Rows are points. The window is the flat piece filled in between its corners: a triangle in 3 columns, a solid with four corners in 4, and so on. A path goes straight from each point to the next, and from the last back to the first. List the points from which the path goes on through the window.
In the rows, 128 means zero.

Window:
[[131  75 173 122]
 [ 98 185 146 134]
 [ 88 159 136 162]
 [184  89 132 138]]
Path:
(1): [110 174 119 126]
(2): [135 153 164 162]
(3): [123 180 185 130]
(4): [116 145 124 141]
(5): [145  86 139 127]
(6): [151  95 169 170]
(7): [113 138 155 159]
(8): [103 143 111 144]
(9): [123 119  76 143]
(10): [102 195 189 157]
(11): [121 143 197 159]
(12): [ 94 145  86 152]
(13): [153 115 108 117]
(14): [163 115 144 159]
(15): [204 110 160 171]
(16): [151  80 112 111]
Through the window after points: 3, 7, 11, 15

Window (8 x 8):
[[131 149  80 169 142  87  82  86]
 [151 113 194 165 115 156 100 111]
 [117  89 139 120 102  56 160 217]
 [163 103 136 167 106 142 179  52]
 [ 93 117 126 147 130 135 127  74]
 [155 132 123  99 141 108  49 123]
 [149 145 170 152 141  88 192 130]
 [167 146 144 121 122 232 121 138]]
Path:
(1): [132 133 172 104  57 109 158 108]
(2): [156 137 149 165  91 129 153  84]
(3): [153  79 131 143 156 144 172  84]
(4): [151 123 140 166 160 165 104  97]
(5): [155 147 152 132 113 148 111  89]
(6): [146 151 137  81  70  97  93  87]
(7): [134  87 133 152 145  99 145 182]
(8): [146 100 161 160 168 149 133 124]
(9): [131 136 109 128  75 127  74 100]
(10): [136 139 145 109  92 159 100 116]
(11): [149 114 119 143 143 167 108 136]
(12): [127 105 143 145 207 168 136 107]
(13): [164 150 135 128  99 185 117 135]
(14): [126 143 162 159 103 116 161 111]
(15): [165  44  97 162 148 103 128 147]
(16): [132 114  94 161 174 126  92 135]
Through the window after points: 2, 6, 12, 16

Window:
[[ 98  68 119  76  78  87 122  49 206 114 104]
 [116 146  92 159  68 105 189 123 170 146 108]
 [132 120 121 125  95 155 204 133 200  74 162]
 [126 119 114 164 135  95 118 173 130 102  82]
 [198  62 182 167 144  86 138 141 101 127 112]
 [129 126  94 142 130 141  59 153 128 120 168]
 [ 73 134  91  72 144  80 106 146  89 206 119]
 [151 185 170 157 156 112  92 101  97  16 139]
 [213 162 151  99 171  95 114 154 139 114 137]
 [137 140 157 111 141 134 116 160  97 185  92]
 [150 115 127 163 176  91 144 117 180 139 104]]
Path:
(1): [109 145 166 138  92 111 148 160 193 171 178]
(2): [118 112 192 151 119  71 106 156 193 107 124]
(3): [166 126  70 102 122 151 140 112  80 107 129]
(4): [120  98  59 130 129 161 125 124 122 154  71]
(5): [151 150 197 175 149  26 129 174 166  74 134]
(6): [133 126 136 161 110 107 101 159 141 136 152]
(7): [129 130  72 119 145 137 110 119 137 107 117]
(8): [154 108  90 128 149 129 123 138 101 121 111]
(9): [124 145 154 122 126 127  97 155 128 164 126]
(10): [110 120 155 130 116  69 109 153 157 136 131]
(11): [164 116 103 141 130 128 152 107 127  99  93]
(12): [154 105  65 103 130 104 145 119  72 144  73]
(13): [114 136 149 129 128  98 109 131 147 150 119]
(14): [125 135 152 110 122  86 117 143 140 133 168]
(15): [168 113 102 124 135 135 134  95 162 110  83]
(16): [150 124  98 118 150 107 113 106 107 110 103]
Through the window after points: 4, 6, 8, 10

Window (14 x 14):
[[186 188 175 142 138 143 134 167 119 150  91 113 161 201]
 [139 118  92 134 166 115 119 139 161 157 198 199  92 137]
 [ 38 111 129 121  90 108 160 104 128 195  72 154 156 107]
 [ 65 132 147 111 123 100 148 100 124  83  83 164 148 118]
 [134  63  66 103 143 132  67 109 156 156 159 153  47 144]
 [ 76 119 152 124 145 117 110 123  80 152 113 147 195 116]
 [ 43 118  82 120 149 163 140 124 144 123 106 149 146  91]
 [188 194 154  99 118 126 121  99 136 169 135 100 182 156]
 [108 180 125 126 111 101 106 145 117 159 158 103 136 171]
 [187 150 174 168 116 130 159 142 116 122 151  80 168 159]
 [172 160 201 108 125 121 119 180 167 145 144  89 173 165]
 [ 42 132 165 143 153 137 130  72 144 152 101 134 139 132]
 [ 48 126 126 137 187  75 168 118 123 135  60 119 165  88]
 [ 68 156 163 132 126 127 129 117 110 155  73 135 117  62]]
Path:
(1): [ 88 156 172  77 165 133 177 141 104 180 162 118 127 155]
(2): [ 88  83 117  76 138 106 193  84 125 216 157 118 100 134]
(3): [ 84 146 133 161 110 132  74 133 143 123  69 164 160 120]
(4): [103 143 125 150 143 119 106 127 162 136 105 134 141 132]
(5): [112 147 160  94 121 130 175 110 105 143 117 130 140 130]
(6): [ 65 156 168  80 164 139 151 108  84 156 133  93 148 135]
(7): [130 153 143 174 112 111 126 145 162 137  91 146 164 137]
(8): [109 140 112 182  97 114  81 113 171 108 135 147 169 123]
(9): [ 97 133 151  79 177 120 164 152  92 185 117 118 106 152]
(10): [106 124 134 113 136 132 157 126 109 154 142 154 126 127]
(11): [ 88 129 108 149 139  99  97 119 177 166 119 164 140 123]
(12): [ 98 119 107 147 117 113 100 108 146 144  77 156 154 114]
Through the window after points: 2, 10

Window:
[[110 142  95 129  71 158  97 170  92 132 135 154  99 142]
 [130 153 125  46 132 139 112 129  85 153 183  95  46 108]
 [132 153 178  86 161  75 180 142 139  85 141 137  93 100]
 [100 123 109 111 130  78 159 132 143 129 150  99 124 109]
 [101 113 127 118 136 117 135  97 119 115 167 177 148 122]
 [143 154  96  93 110  98 131 130 131  95 153 101 203 144]
 [156  95 146 128  88 145  99 152 154 102 189 120 131 122]
 [ 81 193 206  58 144 183 204  53 168 181 181 101 144 110]
 [105 168 106 144 142 179 199 124 104 113 185 122 191 110]
 [104 152 102 131 115 132 142 100 131 115 186 160 104 169]
 [193 191  93 164 172 159 137 165 100 144  84 112 177 162]
 [142 115  86  70 133 186 112 127 147 100 143 164  83 155]
 [181 154 127 133 126 153 164  87 160  86 134 139 158  89]
 [216  48 195 132  75 152 189  96 162  82 116 192 101 148]]
Path:
(1): [147 115 118 124 121 105 168 154 163 151 198 170 118 105]
(2): [128 145 147  99 109 177 108 103 111  87 147  86 132 140]
(3): [111 134 112 117 143 181 111 103 130  91 137 124 118 120]
(4): [187 146 126  91  98  82 209 135 145 144 186 182 159 141]
(5): [136 150 114  86 113 122 184 153 136 141 164 150 142 114]
(6): [ 91 153 143 143 165 178 126  46 115  89 130 111 114 152]
(7): [114 162 121 121 119 138 129  85  95 108 146  91 126 130]
(8): [149 150 135  92 149 146 155 142 138 148 153 144 129 126]
(9): [140 156  96 112  93 148 139 156 125 131 165 158 132 127]
(10): [ 97 108 140 143  96 155  82 131  89 106 104 121  81 147]
(11): [137 134 169 129 140 158 135  76 150  66 122  92 147 141]
(12): [152 116 135 102 115 130 161 125 144 122 168 153 130 123]
Through the window after points: 1, 3, 7, 9

Window:
[[202 182  89 153 140 140 183 131 156 103  88  75 170 111]
 [106 122 106 167 118 141 141 176 132  91 130 139 128 154]
 [124 191 153 123 166 155 140 154 157 161  99  71 162 112]
 [143 103 148 169  89 170 121  78 106 156 155 123 112  99]
 [118 125 125 145 115 187 162 140 192 167 148 150 145 129]
 [125 171 190 150 161  88 156 163 148 117 128 139 153 176]
 [142 144 158 125 114 154 146 159 203 137 162 117  90 172]
 [138 124 117 107 150 146 119 113 119 119 133 145  80  83]
 [164 127  78 141 141 154 172 151 102 122 126 152  90 198]
 [ 85 134 122 109 166  71 174 101 164 173 139  78 118 160]
 [114  83 201 129 120 130 121 114  92  91  88 153 113 139]
 [ 88 161  74  62 175 115 106  96 143 143 133 120 129 164]
 [121 138  83 109 105 113 108 214 192 160  79 154 148 143]
 [109  35 102 111 162  79 107 137 103 143 120 129 158 166]]
Path:
(1): [ 91 160 150 131  88  77 175 206  89 124 131 170 205 151]
(2): [142 116 102 125 161 146 121 108 154 142 108 107 101 128]
(3): [156  99 131 156 209 141  88 168 171 163  25  90 153 112]
(4): [120 137 125 118  87 132 173 122 126 110 162 151 124 156]
(5): [127 162 163  99 120 162 163 161  76 150 170 153 190 146]
(6): [119 124 122 153 151  97 131 121 213 134 106 102  82 154]
(7): [130 134 103 150 169 131  89  94 120 129 112 118 112 156]
(8): [117 117 128 102 134 127 171 143 138 130 144 120 140 142]
Through the window after points: 3, 5

Window, 14 rows:
[[118  69 106  65 109 160 142  84 182 105 157 154 145 103]
 [150 113 132 134  75 124 122 181 128 228 165 149  97 108]
 [125  76 151 117 106  86 210 154  87 131 139  71 139 171]
 [111 101 136  71  98 143 144 137  81 146 130 116 100 113]
 [177 110 152 103 131 103 132  65 156 131 139 121 112  70]
 [194 130 111 101  98 113 128 136  79 140 101 180 103 114]
 [114 113  77 146  99 118 153 159 120  94 122  75  70 170]
 [153 115 124  74 128 143  63 167 180 174 113 137 108 110]
 [118 122 169 155  97 193 116 169 118  98 177  48  86 180]
 [101 155 146 140 139  90 122 178 145 168 179 161 109 118]
 [132 168 122 118 143 131 112 130 101 180  84 113 136 148]
 [139 121 163 134 188 194 164  92 141  87 122 111 103  99]
 [149 148 102 148 154 126 112 180 138 156 214 110  85 128]
 [141  87 179 160 163  80 159 101  65 165 138 110 103 158]]
Path:
(1): [109  75  79 157  64 136 125 159  89  90 127 110 136  92]
(2): [131 112 129 120 120 129  92 143  94 148 125 111 142  99]
(3): [179 137 127  93 128 118 154 146 195 157 159 170  52 143]
(4): [135 107 150  79 113 129 157 115 141 126 134 119  96 140]
(5): [136 101 132 132 119 137 133 130 121 129 155 102 125 115]
(6): [156 107 129 130 109 132 129 141 110 132 143 127 117  95]
(7): [146 131 130  82 137 138 150 116 123 136 114 107  77 189]
(8): [ 94 143 172  95 134 145 153 158 172 175 170 134  43 156]
(9): [191  89 104 158 121 112  97 130  73 141 118 102 166 102]
(10): [148  73 116 131 114 133 114 196  90 131  95 123 133  66]
(11): [145 155 135  97 115 134 155  65 145 150 159 106  81 197]
(12): [164 150 172  76 170 146 129 124 172 177 163 129  77 158]
Through the window after points: 2, 4, 8, 12

Window:
[[129 121 162 116 223 103 102 121 123 148 115 134 160 166]
 [132 159 153  74 102 163  76 172  91  79 142  90 120 126]
 [153 109 127 126 145 148 202  96 139 201 157 160 131 111]
 [114 133 126 170 103 123  69 160 136 148 156 157  55 135]
 [128  88 153 125  82 131 130 150 194 122  53 126 183 139]
 [137  95 123 149 129 184 114  90  75 122 121 102  74 117]
 [127 129 150 140 124 165  74 115  76 130  88 159 149  90]
 [125 108  48 116  67 136 137 122 141  94  92 156 118 163]
 [125 138 171 164 119 111 138  91 113  68  73 194 117 154]
 [ 87 174 118 122 119 136 185  97 116 164  76 108 243 175]
 [112 105  62 141 113 117 147 118 164  68 142 103 149 132]
 [173 203 116 127  63 137 119 128 172  88  90 128 163 156]
 [157 109 178 214 165  84 112 189  92 107 103 184 129 191]
 [125  78 132 129 146 192  87 131 138 101 167 146 104 149]]
Path:
(1): [118 133 139 120 167 192 157 147 170  78 125 167 102 171]
(2): [ 84 154 136 146 148 169 160 181 145 120  83 155 119 105]
(3): [175  92 125 131 117 123  85  66  90 108 177 141 124 174]
(4): [161 110 155 130 120 122 115 121 111 138 119 143 135 150]
(5): [ 51 165 108 147 198 191 104 143 142  98  95 160 127 137]
(6): [120 145 104 165 159 192 155 177 123 110  60 157 139 164]
(7): [136 127 149 114  94 111 111 110 119 118 122 129 134 126]
(8): [139 110 149 150 116 123 121 118 126 132 126 142 151 141]
(9): [123 148 127 122 132 149 130 139 145 104  99 126 143 148]
(10): [107 170 129 135 149 157 138 135 132 125  80 157 136 137]
(11): [140  93 113 130  84 122 104 111 114 101 142 104 164 133]
(12): [138 117 117 163  88  92  71 104  60 155 119 120 163 112]
Through the window after points: 10

Window:
[[137  70 150 113 130 184 185 127 162 160  71  93 102 125]
 [164 113 190  61 114 138  99 132 109 138 116 179 116 133]
 [105 149 178 158 133 162 108 193 122 164 119 111 196 138]
 [120 179 134 141 175 100  60 148 176  89 121 157 103  89]
 [108 120  87 116  47 156 155 122 103 152  67 109 113 116]
 [117 162 131  96 102  98 106  90 127  75 135 103 126 169]
 [125  68 124 138 167 182 129 144  79 157  89 187 112 138]
 [165  76 176  88  84 120 104 128 139 117  54 129 128 167]
 [153  93 105 106 109 188 135 141  90 109  71 119 122  72]
 [174  95 127  82 138 138  96 132 154 149 118 166 148 152]
 [215  74  93 134 143  95 134  25  73 158 148 184 127 101]
 [113  94 151  68 163  37 105 119 195 136 105  63 125 148]
 [154 142 112 110 136 117 165  86  90 151  75 117 150 147]
 [111 141  96 150  93  67 176 190 125 120 158 175 177 140]]
Path:
(1): [ 29 120  93  90 103 111 168  95 129  55  69 164 116  76]
(2): [192 112 140 120 108 141 104 138 121 182 108 112 127 150]
(3): [173 138 145 127 146 113 134 178 106 193 142  73 137 114]
(4): [101 113 135 117 118 158 139  93 132 109  57 158 159 155]
(5): [105 132 155  89 149 113 140 110 150 109 119 155 163 117]
(6): [169 112 120 123 103 126 104 142 130 143  95 107 114 137]
(7): [178 118 120 132 131 102 108 127 152 137 124 120 102 154]
(8): [107  89 131  98 115 148 183  88  85 134 103 158 167  97]
(9): [ 99  80 162  95  98 124  95  78 142 107  95 204 166 131]
(10): [174 138  99 136 147 149 154 162  94 160 108 118 109 130]
(11): [148 132 133 118 123 127 127 136 138 130 102 132  91 131]
(12): [ 96  93 136 120 155 133 128 126 158 124 103 122 175 109]
(13): [111 112 142 122 138 115 133 104 132 127  93 147 173 130]
(14): [182 156 114 110 120 135  68 179 120 121 130 137  75 119]
(15): [197 103 103 131 160 118  88 130 109 125 134 100 102 174]
(16): [ 82 127 150 116  91 149 159 138 147 144  77 146 169  96]
Through the window after points: 1, 3, 7, 11

Window:
[[ 75 160 140 144 102 113 125 169  87 144  96 176 102 125]
 [156 122 197  65 132 113 106 143 117 168 144 115 155 147]
 [127 106 207 137 127 170  97 139 113 115  83 152 111 121]
 [113 123 173 117 139 158 162 146  84 140 118 210  97  92]
 [133 107 108 135 106 153 104 148  62 121 113 202 118 132]
 [106 100  85 150  53 132 170 137 145 117 141 130 148  98]
 [152 149 161 166 153 156 110 190  79 132 119 173 122  88]
 [139 135 167  71 150 165  92 162 175 113 107 168 152 120]
 [ 94 119  54 140 108 138 132  81 175  85 179 105  99 107]
 [105 140  48 118  51 179 170 130 135 104 153  90  82 118]
 [129  99  52 139  85 112 182 144 163  91 138 112  68 138]
 [182 154 151  67  79  74 120 111 108 146  93 121 134  88]
 [122 146  93 152  46 137 161 127 148  66 181 150  89 135]
 [170 167 149  90 123 108 157  99 112 136  89 115 176 151]]
Path:
(1): [150 117 181 102 102 143 145 170 174 213  70 206 105 158]
(2): [128 167 146 171 115 164  91  99 152 185 104 167  97 109]
(3): [120 111 109  96  79 106 157 170 100  63 148 124 128 136]
(4): [ 62 136 118  45 126 213 135 139  76  75  99 105 183 108]
(5): [140 131 129 139 105 119 130 138 131 140 124 158 102 119]
(6): [144 146 105 162  82 133 165  97 158 150 139 131 115 142]
(7): [116 132 124 104 106 137 135 154 120  91 129 132 114 108]
(8): [126 134 119 126 106 113 128 142 110 100 132 130 119 105]
(9): [135 128 114 114  83 148 150 127 142 173  95 169  87 141]
(10): [122 131 110 158 102 152 131 162 118 190 134 164  81 118]
(11): [101 145 137 118 101 126 140 141 105  94 114 153 121 117]
(12): [131 137 132 128 124 108 105 112  56  59 156 102 152  76]
Through the window after points: 8, 10

Window:
[[107 163  95 108 173 114 194 146 114 116 124 144  88  65]
 [168 156 207 177 130 180  81 148 126  96  85 135 120 148]
 [147 117  91  53  64 115 176 135 132 144  94 177 139 127]
 [171 114  99  78 103 179 132 113  99 171 169 169 152 133]
 [132  95  96  67 212  94 130 103 111 111 145 185 179 116]
 [125  94 112 190  82 142 103 153 190 172 104 117 106 138]
 [121 145  70 120 173 167  78 118 133  96 205 143 126 227]
 [102 104 156 101  50 154 132 127 118 134 133 150 148 129]
 [142 147 163  75 173 134 132 183 121 129 140 128 107 130]
 [111  91  70 103 138 171 137 128 165 107 150 180 170  87]
 [ 98 170 144  78 125 185  80  79 148 117 119 198  93 168]
 [108 134 134 128 135 145 131 147 142 152 157 217 156 184]
 [117 125 103 103 195 165 144 151 101 125 119 104 152 128]
 [151  96 160 117 128 124 218 129 146 117 109 151 103 168]]
Path:
(1): [134  70  92  82 129 119 138 120 109 110 107 170  59 178]
(2): [129 169 147 120 123 160 168 145 157 143 135 123 197  75]
(3): [141 135 148 110 145 154 145 136 139 121 129 124 157 124]
(4): [129 128 107  97 112 120 130 151 103 141 103 177  77 160]
(5): [139  99 122 110 138 157 119 134 116 102 124 161 103 133]
(6): [118 180 146 140 137 166 121 128 183 142 126 155 216 122]
(7): [138 150 109  86 126 131 123 124 146 128 132 142 153 115]
(8): [125  90 122 129 136 147 164 150 121 125 108 156  92 129]
Through the window after points: 5
